Each row is a point. Each copy is the shape, with its points in the same order, turned, moved and blurred by noise. Say if it was mirrored as well.
(in the rows, 128 means zero)

Shape (6 x 3):
[[153 154 111]
 [110 151  76]
 [112 163 151]
 [140 100  82]
 [135  93 126]
 [136 106 119]]
Copy 1 (6 x 3):
[[159 144 131]
 [143 165  80]
 [104 168 145]
 [145 105  83]
 [115  99 113]
 [124 111 114]]
Copy 1 is: only turned
Copy 2 (6 x 3):
[[ 89 117 140]
 [ 83 146 100]
 [125 161 157]
 [111  93  86]
 [148 102 115]
 [135 109 113]]
Copy 2 is: mirrored
Copy 3 (6 x 3):
[[148 159 121]
 [115 150  78]
 [101 163 150]
 [149 103  91]
 [134  97 134]
 [135 109 125]]
Copy 3 is: only turned
Copy 4 (6 x 3):
[[ 94 142 149]
 [ 59 145 109]
 [132 170 105]
 [ 75  92 125]
 [122  95 121]
 [112 108 125]]
Copy 4 is: mirrored

Shape (10 x 4):
[[ 89 164 110 140]
 [140 120  81  85]
 [120 126 157 163]
 [172 110 150 128]
 [118 186 153 122]
 [129 129 122  82]
 [101 119 112 144]
 [124 109 111 151]
 [153 110 102 116]
 [ 87 117 154 110]]
Copy 1 (10 x 4):
[[117 186 106 135]
 [153 131 113  78]
 [129 132 136 175]
 [158  99 161 138]
 [119 190 161 140]
 [125 139 143  87]
 [123 140  93 134]
 [145 133 103 152]
 [160 118 123 108]
 [ 86 129 134 129]]
Copy 1 is: only turned
Copy 2 (10 x 4):
[[143 154 172 120]
 [144 137  83 100]
 [115  96 169 148]
 [ 92  89 108 145]
 [ 86 151 171 113]
 [118 125 111  89]
 [156 116 151 129]
 [149 106 134 146]
 [134 117  94 130]
 [128  95 161  86]]
Copy 2 is: mirrored
Copy 3 (10 x 4):
[[ 71 118 113  88]
 [ 93 185 100 142]
 [121 100 149 105]
 [157 146 141 127]
 [ 98 140 139  59]
 [100 178 132 123]
 [ 81 113 122 131]
 [111 113 117 140]
 [124 156 106 142]
 [ 76 136 173 118]]
Copy 3 is: mirrored
Copy 4 (10 x 4):
[[ 83 138 100 153]
 [142 144 125  81]
 [123  92 152 173]
 [161 117 173 139]
 [ 83 159 155 160]
 [116 140 148  96]
 [117 105 107 141]
 [144 105 116 143]
 [158 127 136 108]
 [ 81  92 149 128]]
Copy 4 is: only turned

Shape (11 x 6):
[[115 108 122 166  79 126]
 [152  99 129 108 137 122]
 [178 129  95  94 176  94]
 [123 130 107 131 131 161]
 [130  95 101 141 131 134]
 [ 77 137 131 116 131 161]
 [190 115 104  97 168  91]
 [ 95 127  94 122  93 146]
 [123 115 117 161 123 146]
 [102 161 111 108 156 111]
 [161 122 128 137 109 153]]
Copy 1 (11 x 6):
[[128  96 126 161  73 140]
 [128 117 119 131 141  89]
 [173 149  93 116 178  92]
 [101 129 100 130 128 146]
 [124  98  90 141 121 119]
 [ 84 107 137 127 141 166]
 [173 144  97 124 167  75]
 [117 103 120 110  98 164]
 [114 112 101 161 112 139]
 [142 129 130 123 170 161]
 [112 146 107 145 100 109]]
Copy 1 is: mirrored
Copy 2 (11 x 6):
[[157 116 132 157  80 145]
 [134 111 151 125 150 132]
 [140 117 125  67 182 111]
 [123 114  93 136 126 167]
 [147  95 106 146 131 133]
 [ 72 116  92 143 108 156]
 [153 110 143  73 186 113]
 [118 101  96 125  83 164]
 [144 126 105 153 118 147]
 [ 88 131  97  84 124 119]
 [147 140 135 142 127 177]]
Copy 2 is: only turned
Copy 3 (11 x 6):
[[103 175 145 182 122 117]
 [148 126 147 135 151  99]
 [203 119  96 115 163  89]
 [122 152 110 136 148 142]
 [121 136 119 160 164 103]
 [ 85 136 107 113 119 140]
 [209 118 119 127 162  79]
 [ 96 190 119 123 140 112]
 [116 146 120 168 137 130]
 [141 143  90  95 104 110]
 [150 155 142 158 152 148]]
Copy 3 is: mirrored
Copy 4 (11 x 6):
[[ 87  95 120 155 101 126]
 [163 111 124 100 128 122]
 [189 166  97 104 136  93]
 [142 116  95 148 135 154]
 [132  93  95 128 146 119]
 [106 134 110 124 138 186]
 [199 144 105 108 127  74]
 [107 117  76 132 112 157]
 [121 102 113 149 135 134]
 [126 186 100 124 138 146]
 [158  99 123 155 108 141]]
Copy 4 is: only turned

Shape (12 x 9):
[[132  93 124 113 104 114 112 157 146]
 [116 154 107 125 170  90 114 171  88]
 [141 114  96  96 114 133 130 133 167]
 [128 149 127  83 141 103 143 145 157]
 [144 137 138 116 121 133 107 117 124]
 [150 123 119 121 112 122 166 171 146]
 [121 134 129  74 142 143  98 136 135]
 [ 73  85 114 150 122 129 113  97 100]
 [110 156 108  90 137 115 180 141  91]
 [152 160 130 101  67 120 129 153 144]
 [ 73 167 118 113 105 153 111 115 157]
 [190  97 107 110 134  89 100 104 104]]
Copy 1 (12 x 9):
[[152  96 158 108 104 117 101 116 140]
 [125 132 113  97 119  48 119 171 140]
 [143  95 131  76 104 145 135  97 138]
 [127 112 153  67 116  95 148 110 168]
 [132 146 138 110 130 115 129  96 134]
 [165 128 172  80  83 121 126 131 134]
 [120 107 140  76 162 112 108 109 136]
 [ 79 112 127 156 119 154 111 164 126]
 [ 94 155 153  53 102 102 135 157 134]
 [159 156 154  74  97 119  95  90 164]
 [115 139 126 100 148 162 128 129 199]
 [122 113 117 120  91  87 124  78  76]]
Copy 1 is: only turned
Copy 2 (12 x 9):
[[109 104 104 157 141 121  99 141 121]
 [192 165 132 136 169 101 109 175 115]
 [108 119  69 123 129 136 100 130 127]
 [102 165  93 110 153 107 107 148 124]
 [126 131 140 124 137 140 119 129 139]
 [121 147  84 166 152 137 136 138 104]
 [116 127 119  97 147 134  97 171 137]
 [161  71 149 115  98 104 118 143  90]
 [138 176 121 101 152 136 121 155  66]
 [ 94 175 120 168 122 157  99 138 130]
 [114 134 116 105  65 138 120 180 131]
 [147 118 130 127 175 121  79  78 141]]
Copy 2 is: mirrored
Copy 3 (12 x 9):
[[122 115 160 111 118 116 109 152 151]
 [ 82 166 142 124 158  75 109 113 102]
 [135  94 133 113 155 136 134 157 164]
 [136 127 117 114 159 110 114 175 115]
 [138 126 140 110 127 141 115 108 114]
 [133 146 155 130 148 116 126 177 158]
 [105 118 122  93 146 152 103 130 111]
 [ 91 104 110 143  74 116 141  86 138]
 [110 181  98 109 144 109 159 147 114]
 [171 165 132  96 140 128  93 149 166]
 [127 118  63 132 124 153  84 116 141]
 [153 100 187  78 148 101 158 104 117]]
Copy 3 is: mirrored

Shape (17 x 11):
[[148 148 154 174 144 151 188 101  75 123 128]
 [142 119  89 167 144 137 160 118 103 107 110]
 [116  89  96 151 178 137 114 117 134 136 150]
 [119 108  96 142 149 108 123 119 143  99 174]
 [118 130 149 172 128 152 155  88  87 108  89]
 [ 98  97 140 131  69 108 137 160 162 123 109]
 [ 93 136  63 146 160 118  94 140 153 127 152]
 [132 143 139 132 105 167 151  72 100 109 111]
 [163 168 123 133 148 177  99 120 114 116 128]
 [128 149  92 124 111 156  95 126 100 156 155]
 [155 164 136 111 114 133  89  92  98 150 145]
 [ 92 123 108 132 147 102  97 158 124 114 134]
 [102 141 159 102  72  92 155 137 170 165  84]
 [105 133  93 158 168 141 143 120 113  92 134]
 [115 114 161 150 114  99 149 137 147 137 109]
 [125 117 118  98 127 102 125 141 126 138 112]
 [ 90 110 114  90 124 129 118 152 151 141 159]]
Copy 1 (17 x 11):
[[115 129 129 134 112 149 111  31 154 129 132]
 [139 113 102 132 108 125 142  83 135 145 101]
 [136  80 115 115 159 120 104 129  96 147 125]
 [143  64 108 129 135 133 127 141 127 115 144]
 [101 134 118 168 129 155 107  70 159 148  90]
 [141 136 143 155  85 150 101 195 165 135 117]
 [127  99  85 128 153 102 148 166 113 138 149]
 [105 139 112 132 132 164 102  86 174 104  84]
 [124 157  98 119 159 167 140  98 107  94 115]
 [102 143  79 112 118 127 107 135 102  93 131]
 [112 154 105 142 141 136  87 114 115  54 120]
 [110 102 133 157 131 118 146 171 108 125 138]
 [145 180 167 156 107 115  85 182 195 108 116]
 [113  91 109 133 146 129 155 105 141 148 121]
 [153 136 155 164 112 144 101 144 162 138 131]
 [133 133 155 137 117 107 122 154 127 100 109]
 [115 112 143 102 127 126 111 192 134 109 136]]
Copy 1 is: only turned
Copy 2 (17 x 11):
[[141 103 127 161  94 138 213 178 128 143 125]
 [110 141 112 156  76 110 154 190 107 144 117]
 [ 64 142 116 157 128 148 119 160  84 144 102]
 [ 69 148 107 157 125 119 123 142  86 121 148]
 [131 148 129 161  75 131 196 155 140 136  92]
 [120 148  91 106  84 122  91 101 162 120 126]
 [ 81 185  96 160 156 118  91 161  98 149 130]
 [151 165 127 140  83 148 196 147 111 112 120]
 [130 173 175 148 131 143 148 188 108 119 131]
 [156 170 130 154 135 163 112 151  82 146 137]
 [154 171 168 135 133 152 153 124  84 148 151]
 [101 155 120 165 141  94  96 129 116 139 113]
 [147 157  93  62 115 117 133  90 168 150 127]
 [ 94 154 106 179 121 110 151 179 107 124 115]
 [104 124 114 115 102 119 138 115 160 147 123]
 [124 144 125 107 122 100 111 123 103 144 114]
 [116 146  97 116 152 133  90 116 101 109 117]]
Copy 2 is: mirrored

Shape (16 x 12):
[[137 124 108  88 144 111 134 118  97 145 110 137]
 [ 66 156 132 116 137 139 119  69 138  97 155  92]
 [125 105 108  92 156  93 167 130 101 166 142 114]
 [122 140 130  99 100 143 116 172 111  99 121 108]
 [143 157 137 130 140 142 129  98 125  78 147  94]
 [113 104 137 118 167 122 185 115 112 145 139 149]
 [155 113  95 123 134 111 108 133 127  99 144  96]
 [111  82  97 119 146 111 163 113  97 138 119 150]
 [ 84 123 159 179 168  89 179 111 121 132 131 127]
 [119  96 124 103 145 108 186 111 102 148 126 135]
 [ 82 167 163 128 100 115 142  69 146  93 179 134]
 [142 141 108 133 107 139 127 115 127 133 123  97]
 [ 84 186 133 132 139 140 132  99 145 107 178 145]
 [137 163 135 121 137 105 103 144 137  91  99 112]
 [ 90  95 191 160 162 115 148 105 150 147 136 138]
 [129 140 112  90 119 125 120 123  55 136 151 136]]
Copy 1 (16 x 12):
[[156 161 123 100 118 128 155 135 128 157 131 132]
 [ 76 139 110  84 139 110 122  44 154 131 129 104]
 [171 172  91 106 148 123 140 131 160 172 147 145]
 [114 131 109 110 136 139  86 148  98 113 134 109]
 [127 124 132 103 163 120 134  73 132  92 148 103]
 [155 160 107  87 156 101 150 115 160 142 115 182]
 [149 115  85 143 142 143 140 100 121 121 144 105]
 [151 163  87 113 147 109 168 124 135 162 101 156]
 [110 135 127 118 199  88 150  95 172 157 131 186]
 [161 171 104  95 155 109 149 129 158 154 107 154]
 [ 89 115 134  97 142  59 107  72 181 114 112 106]
 [128 160 120 148 137 143 126 102 139 112 127 112]
 [ 79 138 121  98 121  70 122  72 155 106 157 132]
 [104  95 137 122 138 150 136 124 121 121 154 113]
 [122 107 129 111 166 107 121  80 175 152 102 210]
 [160 174 126 103 121  93 118 119  98 149 138 106]]
Copy 1 is: mirrored
Copy 2 (16 x 12):
[[161 143 123 117 134  93 137 101 128 133 160 152]
 [145 103 115  97 193 156 143  89 107 162 102  85]
 [154 124 135 123 143  82 165 126 131 120 181 127]
 [133 159 111  82 123 157 112 152 122 134 137 142]
 [160 138 114 113 191 170 110 108 121 111 116 112]
 [124  89 148 125 160  94 143 108 135 109 160 153]
 [159 155 113 137 122 146 111 120 112 111 149  93]
 [129 104 144 126 126  88 128 103  99 126 171 140]
 [ 92  87 125 139 197  81 147 125 104  98 115 126]
 [143 100 143 114 143  88 153 105 116 106 170 148]
 [ 97 128 121  92 198 174 175  79 106 133  94 116]
 [170 131 117 136 137 152 141 133 104 127 116 135]
 [ 97 114 108 128 201 173 153  96 130 159 115 128]
 [134 165  71 114 146 136 100 125 134 116 105 131]
 [ 93  84 153 132 161  93 150 111 142  99  87 117]
 [148 175 156 107 155 121 133 118 115 160 174 148]]
Copy 2 is: only turned
Copy 3 (16 x 12):
[[173 129 139 109 129 127 141 107  93 159 113 146]
 [100 126 107 140 187  75  95 149 128 151 128 155]
 [175 119 122 108 114 102 155 123  57 145 146 153]
 [148 159 136 123 135 126 129 129 139 130 137  80]
 [136 100 142 159 164 114 104 160 124 119 110 126]
 [149 110  96 121 141 145 165 141  68 148 145 165]
 [170 106 144 162 104  98 123 133 134 143 135 119]
 [163 128  89 141 112 133 163 115  79 170 125 157]
 [114 114  88 123 123 125 174 185  99 121 132 192]
 [160 122  97 121 134 127 171 116  61 140 131 156]
 [ 89 140 121 159 191 116 104 136 125 103 150 186]
 [144 114 114 124 117 114  97 121 122 119 110 121]
 [115 134 120 129 179 135  83 163 130 138 158 175]
 [160 130 152 117 137 116 138 150 173 124 108 129]
 [ 83  83  95 109 136 135 183 148 117 133 153 177]
 [143 159 161 129 125 135 114 115  67 161 121 128]]
Copy 3 is: mirrored
